Each row of a before or after table is a point. One or more steps were done to the points. Then noise was added and the rows were shuffled. The steps act on columns, c1 being the first. What was done? A step turns or swaps two columns, mirrors them in a line or flattens them onto one, adds a multiple of one to another, or multiplies or shifts one. Angles are multiples of 10 degrees, from the lower column toward the higher: turns from -170 to 170, lines from 10 to 170 but not 90. Use the fewest steps. Two steps may share a column if one is a turn and the other turns, adds or multiplies; they go together, in the order done. Otherwise the lowest column goes first.
(in the rows, 128 means zero)

Before, 12 rows:
[[189 112 166]
 [138 141 152]
 [155 113  47]
 [188  67 125]
 [165 161  86]
 [ 51 102 196]
 [123  89 126]
 [124 126 190]
 [126 139 161]
 [107  88 158]
 [110 152 191]
 [123 213  88]]
After (12 x 3):
[[ 87 106 151]
 [ 90 123 127]
 [ 64 190 124]
 [100  50 175]
 [124 125 172]
 [212 121  99]
 [152 108 171]
 [140 129 150]
 [143 137 146]
 [113 188 157]
 [164 168  97]
 [111 155  71]]
Steps: swap c1 and c2; multiply c3 by 0.7

Before (8 x 6):
[[116 147  52 133 159 140]
 [123 157 107 125 249 118]
 [113 134  83 132 104 101]
 [170 154 148 112  99 114]
 [155 153  97 136 115 127]
 [156  96  66 130  86 115]
 [184 170 179 166 130 101]
 [116  69 107 136 107 170]]
After:
[[114 172 217 138 137 137]
 [118 164 176 131 125 112]
 [175  82 122 115 113 124]
 [185  48 105 168 137 111]
 [128 186 104 136 123 147]
 [162 140 176 149 118 126]
 [118 127 171 131 172 127]
 [161 200 169 133 109 127]]
Steps: multiply c3 by 1.3; turn c2 and c3 by 140 degrees; multiply c5 by 0.4; multiply c6 by 0.4

Before:
[[147 107  94 153 167 152 179 134 148]
 [151  95 167 141 129 176 109 112  94]
 [158 112 127 125 155 115  98 124 120]
 [166 105 116 142  79 164  96 145  72]
 [127  86 149  79  71 162 113 106  84]
 [ 87 108  85 107 137 172 127  68 107]
 [150  88 134 134  44 143 249 120  99]
 [145  97 185  74 158 144  97 181  80]
 [120 180 172  99 144  78  93 122 154]
 [143 195 181 139 148 107 125 162  85]
 [169 164 118 102 146 148 153  80 172]
 [142 113 122 152  98 154 111  69 182]
 [151 160 173 103 155  27 113  94  80]]
After, 13 rows:
[[ 80 166 120 126 115 180  97  74 146]
 [ 27 186  91 115 107 108 147 104 168]
 [ 85 121 191  65 172  78 145 176 144]
 [ 54 104 179  86  76 157 128 137  76]
 [ 90 134 177  96  79  81 134 139  24]
 [ 73 153 147  86 166  83 158  71 167]
 [104 148 115 140  72 173 161 116 148]
 [ 84 154  92 186 133 158 142 170 150]
 [ 81  64 181 133  89  84 120 162 108]
 [ 88 123 140 220 177 102 205  50 136]
 [ 95 156 171 121 146  94 108 118 178]
 [106 109 117 112 167  69  97  93 174]
 [ 97 150 120 103 125 120 106 153 111]]
Steps: shift c1 by -60; turn c5 and c8 by 60 degrees; turn c2 and c5 by -130 degrees; turn c4 and c7 by -50 degrees; swap c6 and c9

Before:
[[165 114 124 131 151 132 122  73 152  76 129]
 [ 96 166 210 161  55  31 160  91  99 138  86]
 [ 61 143  86 129 128 112 176 187  98 105 139]
 [148 103 125  62 180  74 149 146  50  80  72]
 [ 58  86 217 154 115 154 145 193 144  82  90]
 [ 83 123 169 170  71 107 158 179  88  73 171]
 [162 125 114  88 101  48  76 159 102 118  59]
 [131 116 117 111 155 106 162 162 113 180 180]
 [147 194 200 119 118 114 160 112 144 137 146]
 [120 128 163 112 104  59  80  94 177  68 182]
 [120 129 123 180 172  76  51 200 163 124 166]
 [150 170 109  96 161 120  46  74 114 169 145]]
After:
[[ 76 144 144 211 103 147  99 126 107  74 171]
 [132 131 126 187 199 113 208 101 126 128 167]
 [167 134 128  80 119 171 133  99 143  73 129]
 [148 187 157 114 113 155  95 130 138 156 145]
 [137 149 142 106  90  97 172 135 131  71 179]
 [143 149 121  57 130 158 213 127 137 179 146]
 [147 129 125 143 118  86 180 183 134 116  59]
 [123 123 125  87 180 114 101 180 126  74  72]
 [125  97 123 132 171 144  95 149 127 174 179]
 [ 87 162 160 150  45  73  97 102 114 150  88]
 [ 72 105 163 195 151 198 111 136 107  71  90]
 [ 63 146 110 174 155 153  81 156 103 113 140]]
Steps: flatten c1 and c9 onto the line at 20 degrees; turn c2 and c10 by 20 degrees; multiply c3 by 0.4; turn c5 and c8 by -30 degrees; turn c4 and c8 by -60 degrees; shift c6 by 40; multiply c7 by -1

Before, 13 rows:
[[ 83 149 119 124 102 128  99  96 138 110 121 119 114 137]
 [147 175  95  96 130 126 157 114 149 142  72 136 149 103]
 [152 107  81 107 117 123  82 110 130 158 110  96 155 169]
 [ 99 153 118 148 165 111  90 146 154 161 103 154 108 165]
 [109 117 165 152 117 119  98 117 140 123  82 110 151 131]
 [126 107 125 151  93 147  87 166 185 103 109 127 124 153]
 [ 87 126  90  98 151 104 142 149 115 111 145 150 107 113]
 [ 78 133  84 132 121  91 141 170 133 110 147  86 108 163]
 [141 131 123  99  99 141 143 140 125 131 150 146 162 162]
 [115 165 156 154 133  76  80 101 118 173 122 153 146 108]
 [147 117  98 159  96 156 119 103 145 176 121  83 160 147]
 [147 134  93  88 161 119 148 124 158 105 127 133 164 124]
 [112 130 115 119  90  94 153 100 174 169  95 156 132 148]]
After:
[[ 85 124  91 120 150 104 128 125  74  83 109 134 162 115]
 [109 169 158 136 131 128  55 115  88 238 106 152  96 118]
 [ 95 134  84 106 117  89 125 149 198  81 105  70 129 165]
 [144 175  92 165 131 167 151  94 135 157  86 146 153 108]
 [162 116  96 151  92 152 134  94 214 247 153  93  87 144]
 [ 89 147 116 120 103 141 106  94 153  86 140 111 133 136]
 [144 137  92 170 161 111 144 104 145  70 115 139 156 122]
 [117 117 172 141 117 175  92 132 166 119 115 106  96 129]
 [ 90 152 121 104 163 151  84 139 115 212 119 144 119 162]
 [105 126 116 135  87 137 133  88 132 234  73 144 134 146]
 [162 108  79 163 119 156  87  87 175 209 137 106 137 165]
 [133 129 121 174 103 107 143 134  97 133 140 152 145 164]
 [136 106 123 117  91 165 103 161 184  64 151 130 107 154]]
Steps: add -1.5 times c12 to c9; turn c1 and c12 by 20 degrees; add 0.5 times c3 to c8; turn c4 and c13 by -110 degrees; turn c6 and c7 by 30 degrees; turn c6 and c11 by 60 degrees; multiply c10 by 2.5
